Rows are points. Any point is a mix of the corners, with weights that add up to 1. It lies inside the corners' shape when no weight is negative. Say inside or outside, and name the corners with a negative weight.

Corners:
(1): [-41  28  24]
(2): [ -5 -18 -29]
(3): [ -7 -59 -14]
(4): [60 27  4]
Points:
[ -6 -50 -13] => inside
[ 18 -19 -23] => outside (1)
[ 36 -10  -9] => outside (1)
[-1 12 17] => outside (2)
[ 6 13 -5] => outside (3)
[ -6 -11 -19] => inside
[-15  -1  -9] => inside

Corners:
(1): [-23   0 -47 -26 -19  39  27  12  17  23  21]
(2): [-21  -1 -21  13  -6   3 -32 -16  -2 -16  16]
(3): [-37  -3  28  38  -3 -12  48 -13  40  18  17]
(4): [-5  0 -2 14  1 -5  5  2  1 60 45]
(5): [  4   6   9  -9 -11  21  40  54  -3 -33 -31]
(6): [ -5 -14 -18   6 -42 -34 -27   3 -22  -4  11]
(7): [ 16  27  24 -29 -19  16  18  10 -30  14  38]
(8): [-38  19 -33   7  33 -30 -29  -4  12   6 -14]
(9): [ -7 -16  42 -16  43 -20  18  -8   0  55  29]
(10): [ 49 -20 -26 -12 -44 -27  -6  -6 -27 -21 -11]
(11): [-36   0 -20  29   8 -21 -26 -32 -35  -7 -22]
(12): [-14   2 -22  -9 -40  27 -31  26  24 -24 -38]
Points:
[  1  -4  -3  -4 -14  -4   8  16  -7  -7  -6] => inside
[-12  -2   6   8  -3 -12   2   3  -1   8  -4] => outside (1, 2)
[ 0  5 21  6 -1 -8 17  4 -2 20 11] => outside (1, 2, 6)
[-4  1 -9  0 -5 -8  5  0 -8  9 11] => outside (12)
[ 0  6 13 -1  5 -6  1  0 -8  2  1] => outside (1, 6)
[-9  4 -6 -4 -6 -6 -4  2 -9 -5 -3] => outside (4)

Corners:
(1): [-27 -13  -9  32  24  -5 -14 -23  20 -12  16  -7 -16  16  13 -11 -38  10
 -31   7]
(2): [-18 -14 -28  30  13 -44  23 -20  12 -29 -17 -17  29  14  25  12  -6  19
  -6  13]
(3): [ 14  -5  -5  12  -7  23 -22   8 -14  28 -23   2 -42 -29   9  -3  15   6
 -15  -5]
(4): [ 16 -24  14  12 -21  13   2 -24 -13  -1 -13  31  -5 -16 -22   5  11   9
  27 -23]
(5): [ -2  17  -5  -8 -25  -9 -33   7  32  23  28  -5  44  -1   5   5  18   9
 -10  41]
(6): [ -5  10  -1 -17   0  12   2   6  23   8  16 -21  -3 -39  -8  30   5   5
  20 -20]
(7): [ 15 -40 -24  31 -10 -32  41 -60  -2 -34 -19 -30  50 -15 -15 -34 -15 -14
 -25  16]
(8): [  9  23  27   2  11  -4 -12  -6  -2  42  24 -30  29  -6  -6  22  -5   9
  36   8]
(9): [  1   1  27 -28 -15   3 -14  11 -22   6   4 -18  20  -5 -22  32   7  19
 -18   0]
(10): [-45 -15  -2  10  -9 -17  -5 -26 -17  -3   6   2  25 -30  18 -24  -6 -12
 -20   3]
(11): [ -3 -28 -34   0  17 -33  15 -43  -3  -4 -13  17  30  -5  11  -1 -15  -7
 -26  22]
(12): [ 12 -43  33  -8 -11   2  -8  -3   7  11  -8  12   2 -38  -5  19   6 -22
   8  22]
(13): [-26  -8 -42  35  13   7   4 -29  -5 -19   6 -25  34  21   9  17 -18 -24
 -15  19]
(14): [-19  32   9  -8   3 -17 -24 -18  10  23  13  -3  -3 -17 -32  30  20   5
   2  24]
(15): [-35  10  -2  42  11 -35  26  -2  38  13   5   8  37   3 -16  -2 -41  11
 -48  23]
(16): [ 26  32  17  -2  -8  29 -27   1 -10 -12   0  23 -18 -29   5  26  18 -26
   0 -25]
(17): [ 32  -4  15 -17 -35 -19   8   3 -29  20  20  25 -31 -24  -3   1  -1 -13
   9   5]
(18): [-16 -15   8  33  29   0  29  -3   3 -11  33  -5  11  -3  10  13  -2  20
 -47  39]
(19): [-47  15   9  15  23  23  18  -5  36 -10   4   0 -19   8  46 -17 -20   6
 -45  40]
(20): [  6   2  20 -21  -8 -15  15 -11  26  36  30 -25  23  22 -15  27  17  -7
 -18 -10]
(21): [ 21 -12  17 -18   5   4 -14  32 -21  -2  -3   9 -16 -28 -19 -30  13 -31
  -2   3]
Points:
[  4   2  13  -1  -5   5 -12  -1  -6   5   1  10  -5 -30  -3   4   3   0
  -7   5] => outside (2, 13, 20)
[ -7  17  49 -15  -4   3   7  17  -1  14  27  -2  -5 -29 -12  24  11   0
  11 -10] => outside (1, 3, 5, 7, 11, 13)
[ -3  -1   3  -4  -5 -10   5  -9   2   3   3   0  16 -11   0   6   1  -7
  -3  12] => outside (1, 3, 18)
[-11  -4  -2  15   2  -6   4 -19   9   2   8   0   5  -8   8   5  -7   0
 -13  12] => outside (9, 21)
[ -3   0   3  -1   0  -2   6 -11  12  12   1  -4   8  -7  -3   2  -5  -3
 -10  18] => outside (1, 2, 10, 16, 18)
[ 3 -9  6  2  0  4 -7 -3 -8  2  7  3 -3 -4 12  2  2 -5 -8 11] => outside (6, 7, 14, 15)
[ -4  -4   0   2  -4  -8  -4 -13   2   6   4  -2   8 -10   0   1  -3  -5
  -7   7] => outside (18)
